Each point is reached from the start by the listed moves, each made once or not at all, plus a little noise. Say if it took an odd or an even number of moves. Then give how often each move was made.

Moves:
(1): [-1.2  3.4 -3.7 -6.4 -0.5]
(2): [-0.4  0.1  0.5  1.5 -3.0]
(3): [-1.7  3.7  3.2 -2.2  1.1]
Start: [-1.4  0.9  1.0  2.2 -1.7]
Points:
[-2.5  4.2 -2.6 -4.3 -2.1] -> odd (1, 0, 0)
[-3.0  4.6  4.2  0.0 -0.6] -> odd (0, 0, 1)
[-2.9  4.5 -2.2 -2.7 -5.1] -> even (1, 1, 0)

Moves:
(1): [ 2.2 -5.3  1.4 -1.6  1.8 -1.7  0.1 -2.6 -1.0  1.6]
(2): [-0.4  3.6  1.4  0.0  0.9  2.2  0.6 -1.9  0.7 -1.4]
(3): [-3.0 -2.5 -3.2  2.5  3.9  5.6  1.7  4.7  4.6  4.9]
(4): [-0.7  0.5 -4.4  0.0  1.1  5.5  1.1  0.3 -3.2  2.0]
(5): [ 0.9  1.4 -2.8  0.4 -1.1 -1.5  3.5  3.3  1.2 -0.4]
(6): [ 1.8 -1.0  2.5 -2.6  0.2  1.9 -0.3  3.0  1.0 -0.8]
(7): [ 4.2 -2.8 -1.3  2.3 -3.2  1.5  2.6  2.7 -2.0  0.5]
(8): [ 1.6  1.0 -0.9  0.7  1.8 -1.8 -1.4  0.7  2.1  0.3]
Start: [ 1.4  2.8 -2.1 -2.0  0.5 -2.1 -2.8  0.4 -0.2 -2.7]
Points:
[ 6.2  1.7  0.7 -5.3  2.1 -0.9  0.8  2.2  1.9 -3.4] -> even (1, 1, 0, 0, 1, 1, 0, 0)
[ 9.7  1.4 -9.1 -0.2  1.3  2.7  3.6  2.3 -2.8  0.2] -> even (1, 1, 0, 1, 1, 0, 1, 1)
[ 2.8  9.5 -8.7 -0.6  3.2  1.9  0.4  3.3  0.0 -2.4] -> even (0, 1, 0, 1, 1, 0, 0, 1)

Moves:
(1): [ 0.5  1.4  3.1  1.6 -2.0  2.6  0.8  1.7  1.6 -3.9  0.7 -0.1]
(2): [ 1.1  0.7 -1.6  1.7  0.3  0.0  0.4 -1.8  0.6 -0.7  0.2 -0.4]
(3): [ 0.8 -0.8  0.7  1.1 -0.3 -0.3  2.0 -0.5 -0.8  0.5  1.1  0.6]
(4): [-1.0  0.1  1.0  1.4 -0.4 -0.9 -1.1  3.2  1.7  1.6 -1.2  1.3]
(5): [-0.7  1.3  1.7 -0.3  0.5  2.2  2.3 -1.2  0.7 -0.3 -0.6 -0.7]
(6): [-2.3 -2.0 -2.1 -0.6 -1.1  3.2  1.2 -0.3 -0.3  0.0  1.7 -2.9]
(7): [-0.9  0.5 -2.9  0.0 -0.8 -2.1  0.4  2.8  1.1 -1.5 -1.0 -1.7]
(8): [ 0.0  1.2  1.3  0.2 -1.1 -0.9  0.6  0.0  1.7  1.2  2.0 -2.8]
(9): [ 3.9 -3.0 -0.9  0.6 -4.2  0.2 -0.5 -0.8  2.6  1.5 -2.8 -2.6]
(10): [ 0.8 -2.4 -4.2 -1.5 -0.4  0.5  1.9 -0.4  2.6 -3.0  1.4 -0.2]
(11): [-0.6 -2.1  1.7  1.6 -1.5 -1.1  0.2 -0.1  2.0 -0.3 -0.3 -2.4]
Start: [ 2.2  0.3  1.5 -0.2 -0.6  0.9  0.2 -1.5 -1.5  2.5  0.8 -1.4]
Points:
[-0.9 -1.0  6.1  2.1 -4.8  7.6  4.6 -1.2  2.8 -1.8  2.2 -7.2] -> even (1, 0, 0, 0, 1, 1, 0, 0, 0, 0, 1)
[  2.7  -4.2   0.3   5.7  -9.5   1.2   5.5   0.1   7.8   4.2  -0.3 -13.2] -> odd (0, 1, 1, 1, 1, 1, 1, 1, 1, 0, 1)
[ 2.1 -2.2 -4.1  0.9 -2.5 -2.0  3.4  3.7  3.0  0.2  1.2 -1.4] -> even (0, 0, 1, 1, 0, 0, 1, 0, 0, 1, 0)
[  7.2  -3.6   2.1   5.6 -10.0   1.0   2.5   0.5  11.3  -0.9   0.6  -8.5] -> odd (1, 1, 0, 1, 0, 0, 0, 1, 1, 1, 1)
[ 4.7  0.0  6.5  3.0 -7.0  5.3  1.9  1.6  5.0  1.4 -3.4 -3.5] -> even (1, 0, 0, 1, 1, 0, 0, 0, 1, 0, 0)

Moves:
(1): [-1.2 -0.3  0.8  1.5 -0.6  0.2 -0.7  1.5  0.2 -1.0 -0.6 -1.4 -0.8  0.0
 -3.2  0.6  1.7 -0.9 -1.1]
(2): [-0.3  0.4  1.6  0.4 -1.9  0.0 -0.5  1.9  1.8  2.3 -2.4 -1.8  0.1  4.3
  2.2 -0.3 -2.1  0.6  0.5]
(3): [-1.2  3.9  3.4  1.5 -2.1  0.7 -2.6 -0.2  2.0 -1.4 -3.1 -0.2 -0.6  1.9
 -0.5  1.2 -0.8  1.2 -0.8]
(4): [-0.1  0.7 -2.1  3.5  2.7 -0.7 -3.3 -1.4  2.2  1.1 -1.3  1.3 -1.2  1.3
 -0.3 -1.8 -0.4  0.2  1.9]
(5): [ 0.0  1.4  1.0  0.9  1.5 -1.3 -1.6  3.0  0.3  3.6  2.6  1.7 -2.3 -1.3
 -1.6 -1.7  0.0  2.8 -1.7]
(6): [ 0.9  1.2  0.9 -2.1  0.1  1.1  2.2  0.1  0.9 -1.1 -0.5  1.0 -1.9 -1.2
 -2.0 -0.7  3.4  1.6 -1.0]
(7): [-0.7 -0.8 -0.7 -0.2  1.2 -1.3  0.5 -1.6 -1.5 -1.2  0.0 -0.3 -1.2  0.3
 -0.2 -0.1 -0.9  0.4  1.9]
(8): [ 1.8 -2.8  1.4  1.0 -2.2  2.2 -2.0  0.9 -0.2  0.6 -0.4 -0.4 -0.8 -1.0
 -0.9 -0.7 -0.4 -0.4  0.3]
(9): [ 1.5  0.2  1.5  0.7 -0.1  0.3  1.2 -0.3  2.0 -0.3  0.4 -1.9 -1.8  0.6
  1.5  1.9 -2.2  0.9  0.2]
(10): [-1.8 -1.0 -0.5  0.4  0.6  0.9  0.3  0.9  1.1  0.3 -1.3 -1.7  1.3 -0.9
 -1.2  0.7 -1.1  1.6 -1.2]
(11): [-0.1  1.2  0.6  0.0  1.1  1.6  0.0  1.5  1.1 -0.5  0.4 -0.7  0.1  0.8
  1.8 -0.6 -1.1 -2.0  2.1]
(12): [-1.2 -1.6 -0.4 -1.4  1.6 -1.9  4.6 -1.7  0.4 -2.6  0.8  2.6 -0.1 -2.6
  2.5 -1.0  0.2  1.7 -6.4]
(13): [-1.8  0.7  0.3 -0.5  0.3  1.6 -2.2  0.6  2.8  0.9 -0.2 -2.6  0.6 -1.6
  1.6  1.0  2.4  0.2  0.2]
(14): [ 0.9 -1.2 -0.7 -1.8  2.2  3.0  0.4 -1.6 -3.2 -0.5  0.9  0.7 -3.7  1.1
  0.9 -0.1 -0.1  0.1 -5.5]
(15): [ 0.1  0.1  1.5  0.9 -1.1  1.7  0.1 -1.2  0.2  1.6  2.5  0.5 -0.1 -0.3
  1.3  0.4  0.7 -0.4  0.3]
(16): [-1.1  1.5 -2.6  0.0  0.7  0.8  2.6  0.9 -0.2  0.1  2.2 -1.5 -1.8 -1.8
  3.0 -0.1 -0.9  1.6 -3.1]
(17): [ 0.1 -1.4 -1.2 -1.8  0.1  1.5 -1.5  0.0  0.2  1.5  0.0  0.4 -1.7 -0.6
 -0.6 -1.1 -1.4 -2.1  1.0]
(18): [ 1.2 -1.4 -0.5 -0.5 -0.4  1.4  0.2  0.0  2.4 -1.9  3.0  0.8  1.0 -0.4
  0.7 -0.5  0.0  0.9 -0.3]
Start: [-0.2  0.4  0.4 -1.0 -0.1  1.9  2.8  3.6  1.0 -0.3 -2.0  2.4  0.9 -1.0
 -0.4  1.4  0.5 -0.2 -1.0]
Points:
[ -2.7   0.2   3.2  -6.5   1.4   9.4   3.0   2.5   7.1  -6.5  -2.2   4.2
  -6.0  -4.7  -1.0   1.6   6.3   2.9 -14.7] -> even (1, 0, 1, 0, 0, 1, 0, 0, 0, 0, 0, 1, 1, 1, 0, 0, 1, 1)
[-4.5  3.0  6.7  0.8  1.2  3.2  1.0  3.4  7.7  0.9  0.6  1.2 -6.9 -4.6
  0.5  2.0  0.1  3.1 -7.7] -> odd (1, 0, 1, 0, 1, 0, 1, 0, 1, 0, 0, 1, 1, 0, 1, 0, 1, 0)
[ -1.2  -0.7   0.9   1.1   3.6  12.2  -0.7   4.3  10.3  -3.8  -0.3  -0.6
 -10.0  -3.3   5.7  -0.1  -2.7   0.9 -12.4] -> even (1, 0, 1, 1, 0, 0, 0, 1, 1, 0, 1, 1, 1, 1, 0, 1, 1, 1)
[ 2.7 -2.0  1.2 -0.4  1.2 11.0  4.7  6.4  3.0 -3.6  3.9 -2.6 -6.9 -2.0
  3.2  1.2 -2.7 -0.8 -8.9] -> odd (1, 0, 0, 0, 0, 0, 0, 1, 1, 0, 1, 0, 0, 1, 0, 1, 0, 1)
[ 2.0 -2.4  1.9 -3.3 -1.1  5.1 11.1  3.8  6.3 -4.3  1.2  0.6 -5.4 -2.4
  6.0 -0.8 -2.9  7.0 -8.8] -> even (0, 1, 0, 0, 0, 1, 1, 1, 1, 0, 0, 1, 0, 0, 0, 1, 0, 1)
[-1.3  5.6  5.9  0.8 -4.3  9.0  6.0  5.8 11.3 -1.2 -1.1 -2.2 -3.2  0.8
  4.2  3.9 -2.6  8.2 -6.6] -> even (0, 1, 1, 0, 0, 1, 0, 0, 1, 1, 0, 0, 0, 0, 1, 1, 0, 1)
[-2.7  3.2  0.0 -0.2  8.0  8.5 -1.1  7.2  6.2  3.3 -0.9  2.2 -5.8 -2.5
 -1.2 -1.9  3.2  4.0 -6.7] -> odd (0, 0, 0, 1, 1, 1, 0, 0, 0, 1, 1, 0, 1, 1, 0, 0, 0, 0)
